Each row is a point. Examples show where two turns around zero, p and q, send a point. Where does a point land after both, in the order given? Backwards means that the second turn is done in reverse. Each puzzle has new turns, and all numbers are rounded.
In the rows, 128 means zero.

Turn p:
[103 159] -> [ 97 154]
[129 110] -> [132 111]
[152 115] -> [154 120]
Turn q:
[128 126] -> [129 126]
[162  97] -> [174 125]
[ 97 143] -> [ 94 120]
[125 146] -> [114 140]
Where do these land?
p, then q: [140 136] -> [130 142]
q, then p: [127 158] -> [104 147]
p, then q: [117  90] -> [150  95]

Turn p:
[182 116 130 140] -> [172 113 157 143]
[106 111 125 149] -> [107 121 118 153]
[107 104 127 130] -> [107 109 116 137]
[115 152 104 114] -> [132 150 100 113]
[102 136 132 141] -> [103 142 122 137]
[156 150 150  94] -> [147 134 155  86]
Turn q:
[128  85 115 143] -> [152  88 125 133]
[145  93 167 118] -> [163 122 166 108]
[137 155 122 137] -> [120 150 119 146]
[126 161 110 110] -> [107 153 103 122]
[104 146 127 132] -> [ 98 128 128 132]
Where do these land?
p, then q backwards: [149 108 112 156] -> [146 115 121 165]
q, then p: [116 167 135 171] -> [ 92 157 133 165]
p, then q: [117 144 158 108] -> [107 137 140  96]
q, then p: [164  90 123 113] -> [177 111 142 117]
p, then q backwards: [109 127 130 139] -> [118 145 122 135]
p, then q: [120 120 128  94] -> [133 118 114  97]
q, then p backwards: [120 140 109 116] -> [105 131 117 119]

Turn p:
[102  99 119 153 157  83 113 119] -> [122  77 125 160 152  98 123 114]
[141 141  92 121  98 131 156 141] -> [130 152 100 102 129 116 155 154]
[104 106 149  80 154 179  87 123] -> [ 84 115 155 102 131 181  82 107]
[109 134 150 109 139 171 133 156] -> [ 96 146 160 125 127 166 127 142]
[139 124 152 102 100 139 134 132] -> [130 140 150  97 100 131 128 131]
[144 141 120 126 128 122 116 144] -> [145 135 126 124 140 128 118 145]
[123 138 124 127 116 132 139 141] -> [121 143 129 126 126 124 137 143]
[112 158 108 151 129  87 141 105] -> [134 144 106 157 146  82 138 112]
[131 118 129 169 122 115 111 110] -> [143 107 108 158 109 116 118 123]
[138 105 124 144 147 126 139  78] -> [137 104 104 138 121 134 143  80]
[166 144 143 124 117 124 140 158] -> [165 146 147 116 124 133 140 155]
Turn q:
[150 124 106 156  82 118 159  90] -> [168 124 120 148 101  97 152  83]
[161 131  78 152 129 118 179  91] -> [173 136 101 132 136 103 189  96]
[110 121 132 134 153 124 118 146] -> [101 120 124 133 145 133 127 146]
[103 113 123 110 134 116 130 157] -> [ 99 104 129 106 127 124 131 145]
[ 91 129 155 121 154 110 137 114] -> [ 80 145 147 124 145 123 133 115]
[121 123 152 137 149 138 116 168] -> [107 115 142 143 138 149 121 165]
[126 103 159 106 156 125 137 144] -> [111 114 165 113 157 138 129 140]
[128 155 139 116 126 127 134 143] -> [124 147 140 120 111 133 132 147]
[127 132 120 123 111 171 109 124] -> [142 125 112 127 111 164 107 119]
[123 132 145 128 123 126  96 134] -> [119 132 131 137 125 128  95 139]
[167 143  99 125  90 133  92  98] -> [183 144  97 126 110 114  92 114]
Where do these land?
q, then p: [119 112  99 160 117 146 145 136] -> [121 107  95 124 112 130 161 131]
p, then q: [157 136 127  86 155 138 131 154] -> [135 148 152 104 151 170 126 145]
q, then p: [193  94 107 112 180 126 113 153] -> [164  95 154 113 185 179 143 143]
p, then q: [119 131 114 137  91 151 131 127] -> [121 121 107 115  89 122 131 135]
q, then p backwards: [127 167 139 127 145  78 136  95] -> [102 182 126 110 107 106 156 122]
q, then p backwards: [124 136 152 130 146 121 140  96] -> [112 157 140 112 147 126 145 118]
p, then q backwards: [110 139 124 108 129 117 118 100] -> [112 121 130 119 127 112 116  95]
p, then q: [117 129 162 139  84 141 110 137] -> [125 119 138 142  81 115  95 138]
q, then p: [114 104 132 128 106 125 137 144] -> [116 102 135 119 105 117 131 126]
q, then p backwards: [ 99 131 124 151 126 136 119 138] -> [105 119 119 151 127 148 124 122]

Turn p:
[146 162 119 132 172 134 133 121 150 121 125] -> [123 165 113 128 144 128 126 111 144 147 166]
[130 109  93 132 119 116 114 105 115 141 142] -> [149 101 125 116 124 119  99 125 100 136 134]
[152 127 165 102  99 138  85 101 170 161 144] -> [134 111 143 117  50 155 143 132 146 157 148]
[ 99 134 115 154 122 139 120 139 141 143 131] -> [103 103 112 132 133 116 115 146 142 130 135]
[124 108 109 126 122 177 123 148 141 109 125] -> [127 103 113 123 147 165 130 135 145  96 142]
[125 159 130 150 148  84 146 140 125  81  91] -> [127 187 130 152 150  87 110 115 147 102 115]
[135 106 150  97 141 133 155 143 131 152 103] -> [132 133 124  98 135 140 167 115 144 139  94]
[140 104 135 160 136 167  97 171 155 104 146] -> [138 106 146 139 152 157 131 169 174 110 163]
[128 107 130 121  93 125 164  90  82 152 138] -> [146 100 114 139 116 119 151 115  68 136  93]
[116 139 145 106 124  93 157 148 129 120 132] -> [108 153 149 114 126 101 151 124 120 112 110]
[101 135 138 131 131  99 117 105 101 111 134] -> [116 132 155 154 125 112 103 110 108 132 112]
[140 145 108 124 129 131 124 125  94 140 123] -> [133 143 110 125 135 138 111 138  99 141 120]
Turn q:
[104 156 159 106 134 146 129 148 121 146 108] -> [ 99 160 136 116 151 137 120 155 112 151 117]
[126 160 120  95 100 129 146 138 124 144  97] -> [124 150 127 121 126 132 130 142 125 151  70]
[158 133 103 167 121  80 108 119 118 161 155] -> [193 101 116 156 124 109 116 133 150 152 145]
[108 132 122 120  97 144 116 150 105 147 118] -> [113 117 118 133 118 135 113 161 104 146 105]
[ 99 125 126 105 135 134 177 154 147 154 108] -> [ 83 126 142 112 144 122 153 149 157 145  97]
[158 141 118 139 122 113 130 140 126 128 174] -> [163 123 128 126  98 144 128 129 152 146 150]
[129 108 170 129 135 158 154 112 161 115 108] -> [ 93 128 168 118 155 142 139  89 120 115 127]
[109 132 138 132 138 130 125 130 161  98 115] -> [109 144 145 124 137 130 111 122 141  93 128]
[131  74 140 119 132 109 122 119 156 104 137] -> [123  98 142  94 124 103 121  97 133  98 145]
[101 161 109 111 115 173 119 128 122 150 116] -> [ 97 143  93 144 137 159 116 145 118 144  98]
[140 129 113 167 122 100 135 119  97 116 151] -> [160 121 131 165  95 111 140 130 131 129 151]
[136 102 133 126 158 122 102  82 115  94 148] -> [138 134 103 124 124 107 130  86 108  99 173]
[165 110 113 149 155 127 101 125 111 105 130] -> [168 118 114 130 130 133 145 126 111  93 158]
Where do these land?
p, then q: [119 121 122 108 131 155 134 151 114 136 140] -> [ 95 132 118 117 132 134 152 140 118 123 132]
p, then q: [125 140 138 148 171 132 111  75  95 123 147] -> [145 112 114 173 163 128 121 124 113 163 167]
q, then p: [145 108 133 138 156 115 114 133 106 135  78] -> [151 168 149 128 173 120 138 124 118 131 115]
p, then q: [123 133 114 127 110  79 154 126  91 142 145] -> [155 149 132 127 119  81 141 157  99 140 121]
p, then q: [127 111 146 111 117 150 167 106 172  77 149] -> [106 135 151 148  86 126 150  65 142 118 149]
p, then q: [119 149 111 118 147 152 167 155 123 147 115] -> [103 149  93 129 134 120 156 148 157 120 118]
q, then p: [135 118 140 166 115 120 102 154 141 140 144] -> [149 108 163 129 129 151 136 155 146 138 137]
p, then q: [161 145 138 139 114 125 105 116 110 144 146] -> [149 111 137 136 117 150 125 155 114 159 126]
p, then q backwards: [128 108  77 129 113 156 131 128 172 144 131] -> [136  83 102 113 151 130  96 137 140 131 165]
p, then q: [117 121 143 135 108 138 123 137 130 145 103] -> [120 108 138 128 136 130 126 136 133 108  99]
q, then p: [120 142 133 103 131  84 116 141 128 148 121] -> [128 160 139  89 113 120 116 140 139 141 123]
p, then q: [115 141 141 113 124 130 111 114 156  56 117] -> [117 154 145 156 109 148  87  84 126 101 148]
